Rows are points. Before rounding, the points of a table are all equally far from one centre. They may lie mostly on one side of it. Write the centre, to within rounding.
In the rows, 128 means zero.

Points (7 x 2)
[[109 127]
 [ 93 101]
 [157 115]
 [141 129]
 [101  75]
 [160  88]
 [ 96  82]]
Centre: [127  97]

Points (12 x 6)
[[134  78 110 114 187 149]
 [117 142  99  82 158 153]
 [177 123 147 116 138 133]
 [139  95  93 114 141 126]
 [149  76 109 106 181 148]
 [141 125 165 113 169 100]
 [110 109 111 110 203 135]
 [140 109 132  81 206 156]
 [131 122  86 127 164 132]
 [118 140 114  81 133 154]
 [143  70 133 104 153 158]
 [140 106 132  55 163 153]]
Centre: [135 117 132 104 163 138]

Points (14 x 9)
[[138 151 174 120 105 107 140 189 129]
 [ 86 202 105 108 110  90 134 118 151]
 [141 146 155 104 139 121 179 149 110]
 [ 96 154 104 106  69 125  93 193 132]
 [114 199 143 106 106 153 110  79 119]
 [ 63 131 147  85 104 155 113 130 166]
 [142 132 135 125 110  76  94 155 146]
 [141 105  98 120 157 134 110 131 116]
 [112 124  92  87 146 173  89 156 105]
 [118 176 100  94 133 174 107 146 185]
 [138 172 141  78 116 128 149 175 174]
 [ 97 141 162 102  75  86 106 130 115]
 [141 122 117  65  95 154 148 148 130]
 [ 59 148 119 147 127 141 135 151  83]]
Centre: [111 160 128 110 120 134 116 144 126]

Points (17 x 12)
[[139 130 197 132 135 138 132  89 140 149 130 140]
 [179 126 134 113 109 149 175 135 115 130 100 171]
 [143 173 156 151 133 127 148 108 127 112  90 187]
 [179 111 142 143 108  92 160 130 124 124 120 132]
 [105 110 154 135 130 123 157 100 169  94 155 191]
 [125 105 153 159  91 169 184  64 103 100 144 144]
 [107 107 175 157 124 140 198 115 126  91 166 187]
 [129 159 157 168 112 118 185 153  97 110 120 159]
 [117 152 149 126  98 109 124 141 125 102 144 163]
 [138  79 160 160  80 103 181  82 134 117 137 160]
 [146 115 173 142 151 112 219  77 102 115 141 154]
 [158 101 130 142  95 143 198  94 161 118 114 156]
 [ 97 145 167 119 135 156 164 130 122 138 129 110]
 [113  95 168 140 149 153 133 111 159 143 108 166]
 [109 124 218 132 146 123 198 101 116 139 108 154]
 [147 116 181 132 145 121 215 124 141 129 121 121]
 [142 141 172 138 136 128 141  47 121 111  98 184]]
Centre: [124 114 160 130 122 130 166 106 115 103 113 153]

Points (26 x 20)
[[138 110 177 136 128  69  95 152 129 154  78 141 103 132 103 125 146 134
   74 141]
 [106  77 140 126 133  63 113 152 128 177 120 167 142 152  82 108 163 119
   96 145]
 [133  97 171 140 107  56 102 156 132 186 116 130 112 140  74  97 127 144
  107 166]
 [114  96 164 106 112  59  85 118 151 167 107 141 145 151 103  90 169 133
  106 149]
 [ 93 101 178 134 117  72 131 142 152 192  83 126 120 133 120 136 115 139
   87 142]
 [ 76 113 164 123 115  81  89 137 131 139 112 157 155 147 111 116 176 124
   74 140]
 [107  74 152 163 126  57  90 129 163 147 109 156 123 160  95  96 150 129
   78 147]
 [ 70  96 162 121 121  79  74 132 130 166 112 126 117 153  97 125 143 115
   98 157]
 [109  93 139 142  93 102  62 153 153 146 120 135 151 146  80 104 114 127
   84 144]
 [133 111 179 127 110  35  88 158 138 143 125 133 142 124 104  99 143 143
   84 151]
 [104  75 145 139 130  75 109 154 140 162 124 123 149 174 116 114 166 148
   78 173]
 [ 88  71 151 128 105  70 107 144 133 159  98 146 148 148 111 140 153 142
   80 141]
 [105 105 173 143  84  99 108 116 127 178  94 165 124 124  91 119 138 124
   91 153]
 [ 91 102 138 130 132  72 110 186 122 170  74 139 124 147 110  95 119 135
   75 157]
 [ 97  96 150 135  98  66  92 151 142 164 100 129 103 130  74 111 150 135
   70 143]
 [111  97 138 164 110  70  58 154 157 170 118 122 124 125 109  95 122 131
   73 128]
 [106  91 178 149 103  56  83 163 103 140 111 140 138 146 108 122 132 126
  100 138]
 [126  98 189 167 123  61  94 147 181 138  94 143 158 129 118  95 155 144
  116 154]
 [ 78 107 142 175  98  64 100 129 135 166 109 141 129 152 103 129 104 131
   80 129]
 [ 89  80 168 125 154  56 107 149 129 166 121 169 151 155 114 100 166 141
  110 135]
 [114 106 140 115 122  61 106 158 172 169 149 137 136 171  97  91 159 129
   90 146]
 [ 94 111 176 156 105  51 121 153 143 125 136 147 133 140  86 134 130 113
   94 124]
 [102 108 192 125  97  73 108 164 141 142 113 161 139 110 111 105 120 120
   87 109]
 [100 115 150 123 153  67 106 135 149 164  90 133 145 130 110 128  91 134
   65 120]
 [101  95 163 144 155  52 127 149 166 144 129 119 143 172 105  76 171 137
  112 127]
 [118  99 155 151 117  70  74 132 146 166  92 123  96 143 105 128 150 133
   84 164]]
Centre: [106 116 146 144 132  95 116 141 142 146 119 136 132 130 111 100 132 146
 113 142]

Points (29 x 24)
[[109 104 130 111 149 147 133 123 178 118  51 178  50 123 132 138 145 156
  141 128 103 148  80 147]
 [111 142 122  94 120 141 161 188 147  76 126 152 148 123 160  99 146 118
  162 139 134  83  95 116]
 [155 150 169  93 127  70 132 158 174 109 131 187 156  72 117 153 137 151
  152 128  82 143  90 109]
 [ 94 137 150 134 131 109 136 137 155 116  74 111  54 106 121 151 165 129
  170 131 125 119 116 103]
 [126 160 127 144 115 107 133 185 158 145  77 169 104  89 153 144 123 161
  180 137  88 125  81 167]
 [113 114 153 137 107  81 139 151 183 140  71 190 109 119  98 182 124 170
  124 139  90 124  87 151]
 [121 122 168 150 101 119 120 163 193 128  91 193 107  79 121 148 180 163
  161 155 106 117  95 116]
 [ 98 104 163 156  87  93 133 144 164 119  64 176 104 104 125 128 126 119
  146 114 133 134 119 147]
 [123 115 152 151  69 105 108  95 156 120  58 171 120 108 144 154 147 154
  137 110 115 169  86 116]
 [165 130 120  89  90 132 101 162 174 131  76 180 104  78  77 139 121 154
  150 129 170 152 115 134]
 [100 119 141 115  98 149 140 163 164 127 108 189 110  91 155 130 129 177
  190 106  92 159 102 132]
 [158 158 147 171 112 108 132 144 197 132  84 177  83 130 142 138 146 170
  126 120 122 144  99 165]
 [155 142 119 182 102  93 148 145 159 109  94 155 111 111 144 169 162 166
  146 141 109 102 119 161]
 [117 126 152 141 129  84 140 156 152 139  65 214  89 109 105 139 136 164
  150 122 120 124  69 143]
 [142 138 121 139  77 141 131 118 155  86  57 171 122 106 162 126 129 141
  178 151 156 145 113 135]
 [105 125 170 136 106 142 123 142 135  95 101 212 100 107 160 123 157 173
  141 115  83 155  95  96]
 [114 108 146 118  90 114 151 160 143 101  61 148 140  75  82 164 107 154
  121 101  94 133 112 143]
 [144 130  78  96 146 114 124 132 162 129  73 182  51 160 155 173 120 128
  147 127 128 142 116 142]
 [129 137 132 128 141  93 155 133 135  99 127 186 106 128 154 162 109 164
  102 124 161 130 123 175]
 [101 133 152 129 136 107 119 207 149 136  71 197 141 133 142 120 183 150
  151 157 101 132 122 121]
 [102 106 137 136 110 139 126 174 187 145  86 189 151 109 103 134 124 183
  152  86  95 151 108 142]
 [114 121 125 143  80 133 125 116 178 109  57 170  95 100  95 169 144 143
  159  93 106 122 118 116]
 [101 109 128 158 102 133  98 195 167 121 134 175 100  73  92 179 135 145
  117 148 103 117  75 142]
 [154 104 149 159 101 125 141 165 168 111 105 169 111 134 165 167 106 142
  115 108 133  98  61 179]
 [137 128  82 149 148  95 151 112 126 143  91 164 114 112 117 158 184 132
  109 139 137 108 107 133]
 [134 141 146 150  92  90 154 146 142  92 124 200 118 107 150 173 117 102
  110 108 107 160 128  97]
 [ 93 114 150 141 111 105 161 128 153 110  78 189 107 134 106 176 144 162
  163 157 112 170  91 146]
 [143  82 153  82 121 128 141 180 130 117  90 151  88 145 104 208 133 129
  172  99 135 125  86 134]
 [156 149 158 103 134 129 118 155 175  84  54 168  81 112 162 143 109 169
  182  88 107 165  75 109]]
Centre: [138 124 122 119 133 125 114 160 155 108 103 149 123 125 131 150 128 143
 130 133 122 139  92 107]
